Each row of a before or after table is a point. One or more steps were done to the points. Then noise was added and the rows were shuffled. The steps act on how far a point lies along the listed directions, d1 being the first. Name the steps. A step turns or swaps two directions, mirrors them in a line or flattens them onto one, adds a multiple of one to another, or multiplies one. Angles are multiples of 10 degrees, from the lower direction toward the higher: turns from -170 to 170, lines from 10 to 170 but not 90. Use the fewest steps. Two steps may share a direction if one is a turn and the other turns, adds or multiplies; they go together, in the order done. Otherwise the lowest direction goes first.
In the rows, zero is written as 128.

Directions:
(1): [116 189]
(2): [189 140]
Before (12 x 2)
[[ 89 138]
 [ 87 131]
 [122 137]
 [207 152]
 [116 173]
 [104 204]
 [134  91]
 [ 63 179]
 [133  91]
 [ 94 145]
 [181 209]
 [187 184]]
After (12 x 2)
[[148 104]
 [158 104]
 [208 129]
 [ 90 116]
 [ 93 113]
 [173 128]
 [137 121]
 [148  90]
 [115 211]
 [183 208]
 [158 201]
 [200  80]]
Steps: swap d1 and d2

Directions:
(1): [ 42 118 111  73 130 151]
(2): [ 98 162 174 138  51  93]
(3): [137 195 184 104 164 173]
(4): [176 126 103  79  66 175]
Before (13 x 6)
[[117 122 107 168 108  82]
 [134 178 149  90 133 164]
 [168 123 120 191 100  72]
 [151 150 152 161 116 117]
 [125 142 158  87  76 132]
 [152 138 127 113 163 170]
 [104  34  55 146 180  78]
 [139 114 126 140 160 158]
 [120 102  57  75 107 159]
 [ 99 160 121  88 163 147]
 [107 140 147 107 203 144]
 [149 164 150 103  90 144]
 [179  85  59 125 214 151]]
After (13 x 6)
[[176 164 125 105 233 186]
 [144 129  74  65 126 182]
 [143 136 140 170 108 106]
 [128 113 127 101  63 115]
 [144 165 162 114 138 166]
 [122 177 158  98  83 138]
 [129 142 147 136 149 164]
 [129  79  81 110 251 139]
 [ 87 163 171 103 166 135]
 [141 150 137 118  72 124]
 [127 103  90 161 141  96]
 [173 108 100 188 141  81]
 [ 90 175 137  87 133 140]]
Steps: turn d1 and d4 by 10 degrees; turn d2 and d3 by -50 degrees

Directions:
(1): [144  69  99 162  85  88 204 174 138]
(2): [147 186  92  87  90  96 161  73 190]
(3): [110 110 104  30 145 130 170 130  63]
Before (11 x 9)
[[111  56 118 183 121 119 166 216  98]
 [134  71 122  99 130 125 166 169  83]
 [163 155 151 165  87  94 164 122 190]
 [133 192 141  96 149 129  84 121 130]
 [ 96 141 168 119 182 170  83 111  71]
 [136 105  78  74  77  70 220 131 126]
 [136 163 127 216 126 123  56 105 183]
 [138  73 112 147 121 133 129 147  91]
 [ 92  72 155 249 120 144  86 194 150]
 [110 203 137 103 164 142  95 102 127]
 [137  48 123 118 155 157 111 198  16]]
After (11 x 9)
[[160 141 142 183 104 118 106 122 189]
 [ 94 137 106  49 177 150  93 109  52]
 [121 211 140 168 131 140  60  94 194]
 [137 174 141  47 127 118 165  95 123]
 [148 142 124 163 118 140  80  98 148]
 [172 139 150 240 119 146  36 140 161]
 [129 102 130 113 141 115 144 194  81]
 [108  83 169 194 157 150 115 163  82]
 [ 70 190 156 102 171 182  21  87 131]
 [155 157  93 134  60  65 177  99 203]
 [107  96 123 133 153 125 165 187  72]]
Steps: turn d1 and d2 by 60 degrees; turn d1 and d3 by -130 degrees

Directions:
(1): [195 153  81 165  90  67 184 102  88 138  76 126 191 105]
(2): [ 85  49 139 197 198 140 139 139 117 185  90 129 184 151]
(3): [124 122  81 119 135 210 109  44  90 144 180  90 165  73]
(4): [ 69 145  99 177 133  57  74  87 123  58 173 128 162 172]
(5): [158 123 176 156  77 144  79 112  85 166 159 241 140 141]
Before (8 x 14)
[[124  85 131 140 130 201 112 103 127 157 142 162 146  96]
 [186 163 181  59  56 116  96 110 136  98 164 182  85 161]
 [155 158 182 101  83 105  89 166 136  89 132 179  61 158]
 [153 116 119 119 131 131 196 129 163 133  89 108 130 110]
 [241 203 103  87   7 109 110  61  50 134 150 179 159 103]
 [122 134 116 159 152 141 113  98  96 124 132  98 171 120]
 [152 166 118  50 127 197 121 102 146 128 164  65  64  57]
 [148  95 134 124 128 197 127 113 125 190 141 161 127  97]]
After (8 x 14)
[[115  77 128 147 143 200 117 109 131 158 135 155 150  99]
 [119 132 112 156 151 142 120  98  96 121 130  90 167 115]
 [184 144 193  79  57 124  90 110 123 118 165 211 100 167]
 [160 178 130  50 108 203 114  98 133 135 173  90  63  58]
 [232 176 117 110  13 117 106  62  37 162 145 204 176 110]
 [142  87 134 131 137 200 133 117 124 190 133 152 129  99]
 [151 123 116 110 120 129 198 130 162 128  91 109 122 105]
 [148 145 187 118  88 112  86 170 131 105 135 198  75 160]]
Steps: turn d2 and d5 by -20 degrees

Directions:
(1): [203  78 156  82 198 196 117  42  98 133 160 100 157 151 167 129 116 108
  66 140]
(2): [140  60 171 191 120 160  90 111 115 219 144 162 166 125  43 150 173 128
 188 124]
(3): [191 166 169 182  66 193 127 115 201 116  56 123 136 188 164 135 109 135
 139  67]
(4): [ 77  69 194 158 122 112 153 167 165 107 149  31 181 163 172 135 116 105
 160 198]
(5): [ 95  95 112 120 132 159  59  90 103  90 124 106  91  98 194 168 129 230
 212 114]
(6): [123 151 235  96 113  57 133  83  40 118  92 152 120 185 115  81  97 149
 161 127]
Before (8 x 20)
[[ 95 106 158  96 137  83  90  93  30 130 132 160  96 121  99 101 129 191
  177 146]
 [111 172 146 101 139  71 129 140  93  96 134 150 126 159 138 102 114 136
  133 129]
 [ 58  93  85  94 201 106  99  92  66  87 146 107  84  68 169 156 122 198
  156 159]
 [108 107 139 116 118 149  92 115  83 119  89 116 107 117 152 158 122 189
  169 120]
 [112 132 157  30 192  66 133  86   7 118 165 160 132  82 108  62 117 138
  118 181]
 [ 53 171  93  97 129  50 140 184 119 166 130 180  99 111  44 125 146  96
  132 140]
 [217 184 129  88 162 160 148 107 109 198 107 167 148 156  36  96 127  50
   21 112]
 [112  64 196 136  94 127 163 148 132 140 137  58 163 186 149 131 107  86
  154 141]]
After (8 x 20)
[[126 186 106 100 143  90 121 138  97 104 138 177 112 143 125 108 125 138
  123 104]
 [ 50 156  93 159 108 108 110 144 136  74  74 121  72  94 171 159 118 217
  205 108]
 [124 246 103 138  53  98 134 167 138 107  56 215  93  92  96  81 126 168
  173  77]
 [ 56 158  77  94 142  62 140 183 128 169 145 171 107  98  52 132 152  94
  123 149]
 [116 154 102 128 100 114  82 123  85 135  95 198  68 105  87 115 141 206
  181  93]
 [118 108 121 108 126 155  87 108  80 123  96 126 101 106 148 162 128 189
  158 118]
 [128  94 220 108  95  98 156 108  75 143 119 102 140 194 127 112  98 102
  153 121]
 [209 196  99 143 116 189 149 164 188 189  92 148 152 148  51 122 140  40
   36  95]]
Steps: swap d1 and d3; turn d4 and d6 by 50 degrees

Directions:
(1): [188 125  77  89  75 157 135 131 161  46 242 218 159 121 112 148 132 186
 112 174 112 134 114 101 128 117 159 132 111 188 218 134  30 105 125 119
 171  99 175 151  94 181  75 115  86 117 120 102]
(2): [154  80 136 127  52 122 143 167 196 104 130  62 155 143  39 112 110 109
 176 168  80 111 104 148 117 113  46 153 112 126  88 113 195 108 120 145
 126 162 184 150 156 125  42 138 109  75   7 192]
(3): [101 111 169 156 222 169 122  93 162 127 136 186 151 112 119 118 118 141
  55  80 117 165 102 198  81  67 169 114 177  87 133 185 242 110 126  74
 185 155 176 141  69 153  54  73  99 135 128 144]
(4): [ 81  76 130 139 126  14 100 207 160  44  63 119 189  78 150  74  97 191
 161 118 136  85 114 169 137  62 198 122 138 146 100  82  92  98 188 126
 176 130 124 146  80 150 180 135 166 166 116 151]
(5): [ 50 108 145 204 166  94 165 123 121 158 211 155 158 141  71  81 144 131
 138 199 170  81  51 157  61 131 136 149 104 176  47 155 130 113 100 157
  54  73  84 132 151 200 133 134 102 117 146  57]
Before (9 x 48)
[[193 132  83  76  69  85  95 184 160  29  97 149 165  97 200 132  84 183
  150 120  96 125 180 113 169  78 188 105 148 143 233 116  26 126 186  99
  213 134 176 131  81 130 135 140 161 154 131 152]
 [161 170 103 104  95 179 142 109 117 112 203 189 115 118 119 160 135 120
  119 160 118 104 110  91 129 167 134 147 103 171 188 148  52 128 122 146
  118 103 137 134 122 169  97 119  84 100 149 105]
 [149 129 121  92 167  98  91 127 107  63  61 192 117  73 233 127 116 192
  117  78 141 133 178 136 186  89 215 108 161 139 212 117  76 138 178  98
  213  93 111 119  83 107 188 124 152 207 189 131]
 [ 63 109 178 188 230 104 142 139 119 192  96 151 142 120 134  90  93  85
   83  96 155 122 109 204  83 116 155 114 144  94  78 188 249 124 126 109
  104 149  93 128 114 118 158 102 136 138 166 102]
 [117 151 157 151 203 186 123  72 119 223 100  92  81 151  96 120 131  83
  112 117 145 153 109 158  86 140  87 136 151  78  83 189 224 145  99 109
  111 133 126 127 159  84  84 128  88 124 139 111]
 [176 206  92  78 136 188 126  90  92 128 166 164  83 147 167 161 168 110
  102 132 135 140 180  60 142 163 158 130 132 157 200 145  54 141  93 116
  141 118 102 109 143 110 178 140 107 145 180 102]
 [ 62 167 149 172 214 165 106  81  72 196 148 179  82 124 141 121 170 126
   56 106 161 159 108 148  78 132 189 125 130 132 127 161 118 141  99  93
  107  78  56  99 119 159 155 112 120 160 227  60]
 [103 147 119 112 129  76 120 152 127 102 117 121 121  95 170 124 126 146
  139 136 146 113 137  96 160 116 176 101 111 151 136 103  24 133 143 139
  130 103  66 124 126 124 213 150 143 147 175 100]
 [123 104 125 124 114 109 130 170 154  77 176 136 145 144 123 107 117 134
  143 147 108 116 117 138 133  94 120 149 118 179 114 112  99 125 143 143
  138 108 148 140 130 167 142 136 116 151 100 129]]
After (9 x 48)
[[ 84 132 150 132 199  98 114 132 150  88 118 160 138  80 169 118 116 158
   89  96 137 140 119 151 126  73 212  89 150 124 142 141 106 116 144  99
  175 124  99 132  83 142 162 112 125 152 173 115]
 [149 151  94  98  79 124 125 151 126  74 162 177 136  94 130 139 124 145
  143 159 122  83 108 101 140 148 158 146 107 180 182 118  17 117 150 149
  135 106 127 141 110 173 132 133 106 117 141 118]
 [168 137 117 120 151 151 118 126 167  76 166 204 165 110 163 131  98 165
   88 117 102 152 141 157 108  64 187 103 172 126 216 184 123 118 145  72
  206 130 191 132  71 166  64 103 114 138 143 127]
 [117 153 155 153 179 161 155 108  87 240 115 124  89 156 136 138 113  37
   96 108 147 143 145 137 112 184  88 121 119  94 110 182 212 158  97 127
   59 145  80 117 166  79 166 123 130 113 170  96]
 [126 113 135 127 142 138 130 148 161  85 180 154 141 147 122 116 117 130
  113 130 101 138 114 149 122  82 125 140 134 162 127 134 144 126 134 125
  155 118 169 143 115 164 111 118 102 144 106 137]
 [141 172  92  93 131 105 112 147 111  78 136 155 122 118 175 124 154 150
  135 145 144 100 165  84 149 130 199 132 133 178 167 109  17 123 124 121
  153 109  88 118 123 133 223 156 131 170 173 104]
 [144 143 142 120 219 171 113  64 100 122 125 232 102 102 198 138 135 159
   70  85 141 160 154 146 140 105 194 112 171 128 205 177 149 143 134  81
  186  84 121 115  90 130 121  96 109 186 201  99]
 [138 160 119 123 117 135 120 110  95 211  74  40  67 159 107 125 133  80
  183 154 152 115 138  99 130 180  60 147 111 115  82 128 122 161 112 156
   72 114  85 119 198  61 153 177 121 126 135 103]
 [ 93 187 122 140 159 155 101 101  55 188 127 139  57 132 155 141 175 115
   91 116 157 152 138 106 119 167 169 128 110 139 150 124  61 160 104 111
   93  76  40  90 144 128 187 139 141 159 225  65]]
Steps: turn d3 and d4 by -90 degrees; multiply d5 by 0.4
